Every row gives one point. The last column is the point's height on a tilted bowl or saddle (a function of degree 2), plus a little noise. Along how many of its main directions does it bend up, bend down or stay straight?
(in the rows, 128 means zero)

Points, 10 rows:
[[179  85 134]
 [164 158  97]
 [111  91 165]
 [119 113 128]
 [ 67  63 204]
 [ 88 122  85]
 [144 156 102]
 [144 108 134]
 [143 106 139]
 [155 103 135]]
Directions: 1 up, 1 down, 0 straight

Points (16 x 4):
[[148 107 141 129]
 [143 154 129 118]
 [137  65 123 118]
 [ 72 155 138  66]
 [105 117  51  98]
 [ 75 111  91  77]
 [221 165 132  92]
 [ 61 105  97  61]
 [ 87 135  87  84]
 [130 128 129 124]
 [132 138 137 121]
 [139 165  74 111]
 [ 79 100 132  91]
 [139 147 109 121]
 [146  78 132 125]
 [108 136 123 108]]
Directions: 0 up, 2 down, 1 straight

Points (25 x 5):
[[147 100 106 126 120]
 [151 138 134 126 144]
 [170 128  82 149 117]
 [127 138  85 159 144]
 [127 189 137 122 143]
 [226  90 144 125 173]
 [104 105 124 176 166]
 [149  98 132 112 138]
 [ 56 126 100 107 106]
 [189 131 148  69 207]
 [ 99 136 135 156 169]
 [ 86 134 100  82 109]
 [109  92 107 187 163]
 [183  66 150 138 138]
 [155 141  92 116 118]
 [100 166  69 106  96]
 [163 179  86 165 133]
 [133 129 167 126 147]
 [146  99 148  72 176]
 [177 208 143 152 117]
 [168 128  96 100 128]
 [114 152 135 138 157]
 [133 175 104 189 204]
 [143 138 136 120 144]
 [108 111 139 177 173]]
Directions: 1 up, 2 down, 1 straight

Points:
[[140  94 113 195 140 128 135]
 [ 96  88  88  93 153 142 182]
 [141 223 130 114 133 124 123]
 [135 130 102  77 178 106 184]
 [ 64 131 224 128 107  65 124]
 [182 138 142 147 143 179 165]
 [135 132 153 107 124  86 165]
 [130 178 109 111 102 154 131]
 [ 70 137 162 156 106 108  96]
 [117 100 109 165  88 124 119]
 [104 117 114 154  69 187 121]
 [130 122 140 182 140 188 158]
 [124 186 137 160  83 106 102]
 [117 143 164 112 154 142 172]
 [151 151 154 142 107  58 144]
 [139 149  83  66  92 142 158]
 [113  84 151 115 148 153 181]
 [ 91 106  96 155 138 148 138]
 [105 136  86 170 132 186 130]
 [104 142 109 123 126  96 131]
 [146 149 125  94 144 145 176]
 [ 36 127 155  65  76 142  98]
 [139 168 113 116 121 172 147]
 [124 106 160 142 120 150 157]
 [ 54  91 133 115 162  96 124]
 [165  96  97 211 143 153 136]
 [167 138 142  93  89 137 168]
 [109 128 199 105 198 153 197]
 [112 144 105 122 130 118 138]
 [176 116 181 119 147 201 202]
 [133 106 134 148 139  99 146]
 [167 133 164 158 110 105 139]
 [163  95 113  37 103 153 207]
 [116 163 155 132  82 197 136]
 [140 146 161 147  95 110 139]
 [105 109  95 138 115 130 136]
 [134 170 150 173 157 138 131]
 [188 170 121 152  73 115 103]]
Directions: 1 up, 2 down, 3 straight

Points (66 x 9):
[[151 122 126 165 154 196 136 173  84]
 [207  98 139 175 116  74 110 121 139]
 [ 95 146 179  86  98 102 151 164  98]
 [134 158 198 114  78  93 140 132 107]
 [106 160 126 106 157 132  59 142 134]
 [129 133  95  91 149 113 133 173 112]
 [167 123 116  82 106 146  76 114 117]
 [151 137 140 102 107 188 100 121  95]
 [124 141 118 158 161 131 130 126 126]
 [136 130 131 145  86 178 100 112 106]
 [ 73  88  61 128  45 151 142 100  82]
 [111 162 166  93 121  89 178  65  78]
 [137 175 129 125 118 131 126 151 117]
 [122  79 119  95 136 163  78  96 101]
 [150 193 133 137 159  96 130 175 112]
 [176  94 128 131  97 161 150 112  98]
 [108 159  79 164 122 103  87  86 125]
 [139 130 138 104 210 148 163 105  83]
 [120 118 138 135 165 132  87 169 136]
 [126 114  83 101 130 138 117 115 114]
 [121 147 181 245 114 144 101 142 124]
 [151 158 135 148 120 117 134 146 125]
 [169 149  89 198 165  99 158  97 124]
 [116 122 104  65 128  88  87  92 118]
 [136  76 104 192 103 177 109 124 106]
 [119  87  98 136 158 132 174 109 106]
 [106 153 106 118 126 164 140 123  95]
 [111 100 182 149 161  79  88 123 161]
 [162  92 105  92 169 168 116 165 101]
 [ 93 197 133 139 104 186 154  81  64]
 [115 163 211 147 122  65 129 135 133]
 [102 147 146 108 162 114 133  89 110]
 [122 148 201 198  80 103 134 134 131]
 [ 24 134 118 140 146 123 110 119 107]
 [ 90  86 165 137 116 109 150 175 116]
 [ 80 144 180 150 149 135 160 107 103]
 [130 136 172 136 117 166 171 109  81]
 [ 78 173 123 120 143  98  92  88 123]
 [145 125 168  92 189 168 111  78  90]
 [ 89 134 104 156 178 194 165 129  57]
 [121  79 127 123 150 115 199 123  97]
 [100 138 129 135 114 164 154  83  88]
 [121 111 100 112 172 140 199  95  74]
 [109 114 109 140 137 115  92 132 138]
 [153  98 159  79 153 145 130 156  96]
 [102 183  88 108  91 142 124 120 106]
 [127 147  58 153  93 141  84 153 117]
 [123 162 128  72 178 121  99  96 112]
 [ 44  94 120 122 155 100 161  91  95]
 [113 137 159 160 132 105 181 157 114]
 [161 138 143 161 201 249 168 147  14]
 [ 60 191 113 120 132 140 201 134  55]
 [143 107 105 123 127 198 195 117  54]
 [120 126 160 131 159  99 128  73 126]
 [137  74 177 110 167  60  80  75 142]
 [150  93 156 112 100 136 158 145  94]
 [118 159 126 141 138 109 163 168 110]
 [152 102 165 140 168 114 172 132 116]
 [ 90 138 124 136 132 147  97  81 113]
 [105 113  65 158 136  92  75 160 132]
 [ 99 139 107 123 125 142 118 160 114]
 [149  93 159 141 124 133 142 111 119]
 [117 170 119 134 134 154 146 123 100]
 [151 162  77 185  58 103  89 134 124]
 [143 144 131  98 103 141 138 142 104]
 [103 182 115  66 149 101 154  68  70]]
Directions: 0 up, 5 down, 3 straight

Points (66 x 9):
[[105 121 122  69 104 106 119 144 123]
 [139 180 112  76  92 165 164 105 137]
 [158 111 125 156 120 116 163 120 116]
 [ 66 107 208 112 103 120  76  94 117]
 [105 132 146 120 108 146 133 106 132]
 [165 114 133 178 151  92 132 165  78]
 [167 109  80 138 165 162 186 165  74]
 [ 78 168 192 121 159  62 110 117 167]
 [222  85 132  98  79 134 155 113 149]
 [108 163 159  95  53 128 131 126 120]
 [186  72 119 151 122 128 123 109 104]
 [155 168 127 159 110  85 100 147  91]
 [132 107 129  82 103 163 119  78 147]
 [126 123 148  75 109 175 115 134 140]
 [ 91 104  95 152  99 145 130 145 115]
 [ 83  93 116 162 132 130  66 108 118]
 [ 88  58 154  48  86 177 153  79 149]
 [112 188 152  98 102 155 169 137 136]
 [ 97 100 132 133  88 181 136  67 116]
 [137 153 143 149 148 169 164 151 106]
 [114  88 173 160 124 116 110 117 118]
 [180 106  78 149 194 125 120 163  36]
 [109 114 114 133  79 155  86 156  86]
 [155 169 103  73 137 104 149 114 126]
 [150 139 134 137 114 151 160 159 111]
 [176  89 141 153 182 107 108 148  80]
 [146 118 143 182 124 109 132 175  80]
 [106 114 198 199 154 131 178 126  95]
 [145 144 112 131 127 103 166 169  95]
 [149  88 164  88  71 108 143 121 151]
 [178 115 158 106 112 150 135 114 154]
 [ 95 107 190 159 129 152 138 115 115]
 [179 135  98 130 120 127 154 123 107]
 [ 95 124 161  78 128  57  78 127 142]
 [180 135 109 171 129 145 160 125  83]
 [117 148 158 102  68 125 158 105 143]
 [140 195 152 141 141 141 139 200  88]
 [103 158 111  61 139 147  77 127 103]
 [ 88 139 144 113  92 123 130 119 123]
 [145 150 130 132 167 101 110 119 124]
 [173 133 151 164 138 140  32 188  44]
 [ 98  69 129 159 154 119 129 111 123]
 [145 119 129 127 187 214 143 150  82]
 [ 84 117 110  59 140 175 121 169 108]
 [118 107 172 131 100 118  68 131 114]
 [144 200 124  31 144 160 124 119 140]
 [147 151  95 146  80 131 130 108  98]
 [137 145 102 127 189 112 133 155  85]
 [115  77 146 106 102  96 166  80 149]
 [121  97  85 144  61 144  64  67 102]
 [125 129 137  72 119 185 169 156 156]
 [186 149 141 112 144  37 103  80 165]
 [114 166 105  91 162 122 142 135 109]
 [148  97 119 142  70 154 153 222  66]
 [120 164 211  95 155 101 105  98 207]
 [111 133  98 130  87 130 135  91 122]
 [123 164 121 117 118 146  61 154  85]
 [184 130 134 154 199 176 152 111  72]
 [166  75 122 129 172  61 167  92 114]
 [119 132 151 129  73 124 118 141 111]
 [125 154 125 131 131 152 170 143 116]
 [131  99 161 109 123 117 141 206 101]
 [138 130  91 165 102 100 158  95 115]
 [126 141 139 177 144 143 102 107 102]
 [ 70 111 161 165 141  48 117  41 145]
 [172 107  94 123 148 139 117 161  76]]
Directions: 2 up, 5 down, 1 straight
